Each row is a point. Examples show where two turns around zero, p and q, send a point. Where does a point land after both, in the order given? Backwards means that the second turn is done in reverse. Each puzzle has new turns, and all numbers are rounded.

Turn p:
[58 10] => [ 15 -57]
[11 15] => [ 16 -10]
[-29 -53] => [-55  24]
[-22  29] => [27 24]
[-17  -2] => [-3 17]
Turn q:
[50 10] => [ 13 -49]
[-20  22] => [21 21]
[-30 -33] => [-35  28]
Where do these land?
q, then p: [  8 -26] => [-12  25]
q, then p: [-19 -31] => [14 33]
p, then q: [11 57] => [ -3 -58]

Turn p:
[-21 -26  23] => [-8 16 37]
[ -2  -8 -23] => [-20 -12  -7]
[ 12  75 -23] => [ 24  12 -75]
[ 12 -41  23] => [  5 -17  45]
Turn q:
[ 10  25 -19] => [30 -5 12]
[-18  22   2] => [ -1 -16  23]
[-19  12 -36] => [14 17 36]
[ 28 -59  53] => [-43   4 -72]
Where do these land?
q, then p: [10 50 41] => [-24 -36  49]
p, then q backwards: [ 23 -35 -16] => [-19  30  28]
p, then q: [ -7 -46   3] => [-43 -18  -6]
p, then q: [-26  32 -28] => [21 13 43]

Turn p:
[ 18  46   0 -37] => [-44   5  30 -30]
[39 37 46  1] => [-21 -51  43 -12]
[-55 -58  -6  10] => [ 65  34 -30  13]
[  0 -42  -8  -2] => [20 19 -3 32]
[-1 21  4 49] => [ -1 -43 -31  -7]
[ -2  -4 -36 -21] => [-19  36 -10   5]
Turn q:
[-6 10 19 42] => [-9 22  2 41]
[-23  32  22 -62] => [-17 -61 -41 -11]
[-26  -3  16  12] => [-12 -11  13  25]
[ 22   3 -55  35] => [55 39 11 -2]
[ 60 -23 -25 -36] => [  7  24  -9 -73]
[-27 -20  24  10] => [-26 -11  25  20]
Where do these land?
q, then p: [ 19  22 -51 -13] => [-47   8  24  28]
q, then p: [-32 -23  28  -9] => [49  1 -3 -2]
q, then p backwards: [-4 41 12  0] => [  1 -15 -22  34]
q, then p: [ 17 -69  45  -9] => [ 47  19  19 -65]
p, then q: [ -1  29 -35  31] => [ 38 -26  29  -8]

Turn p:
[ 23  68  30  25 -18   2] => [ 33  48 -37  42 -23   2]
[ -5 -21  11   0  20  40] => [  2 -13 -21 -36   7 -24]
[-16   2 -17 -58  15  69] => [-14  19  18 -46   4 -76]
[ 29 -21   4  25 -41 -55] => [  4   1  12  12 -11  79]
[ 19 -17   3   8  14 -72] => [ -3 -15  13  31  40  56]
[  5  -1 -30  27   0 -15] => [ 21 -25  17  16 -10  12]
[-55 -10  -1 -27  10  31] => [-45 -15  -2 -17  -7 -48]
Turn q:
[ -5 -63  16  38   2 -21] => [-18  14  13  43  19  57]
[ -8 -41 -54  15   6  43] => [ -7  20 -42  64   0 -21]
[ 19  22  16 -39 -54  17] => [  3  42  -5 -57  13 -25]
[-36  33  13 -10  23 -45] => [ 33 -52  33 -15  10   4]
[ 20  15  -6 -43  26  61] => [-11  22   6   1 -43 -67]
[ 24  31   3   4  18 -56] => [ 24 -35   5 -31 -30  37]
[-13   3  13  35 -21  -1] => [-25 -12  -9  -5  30  16]
Where do these land?
p, then q: [ 25   3  53 -51  34   1] => [ 29 -59   9   9 -41 -33]
q, then p backwards: [-20  -4   5 -38  31 -24] => [ 21  12 -52  10   2   1]
p, then q: [ 19 -37 -51  54 -33  18] => [-18  89   4 -19   4   5]
p, then q backwards: [-16  14 -16 -17 -33  23] => [ 28   2  15 -24  20  25]
q, then p: [-18   8  44  -9  50   9] => [-40   1 -45  -8   2  36]
q, then p: [ 24  19 -58  66 -15 -10] => [ 16 -47  63 -30 -33 -26]
p, then q backwards: [-13  -4  24  -5 -33 -17] => [ 33 -17  10  26  -1   7]
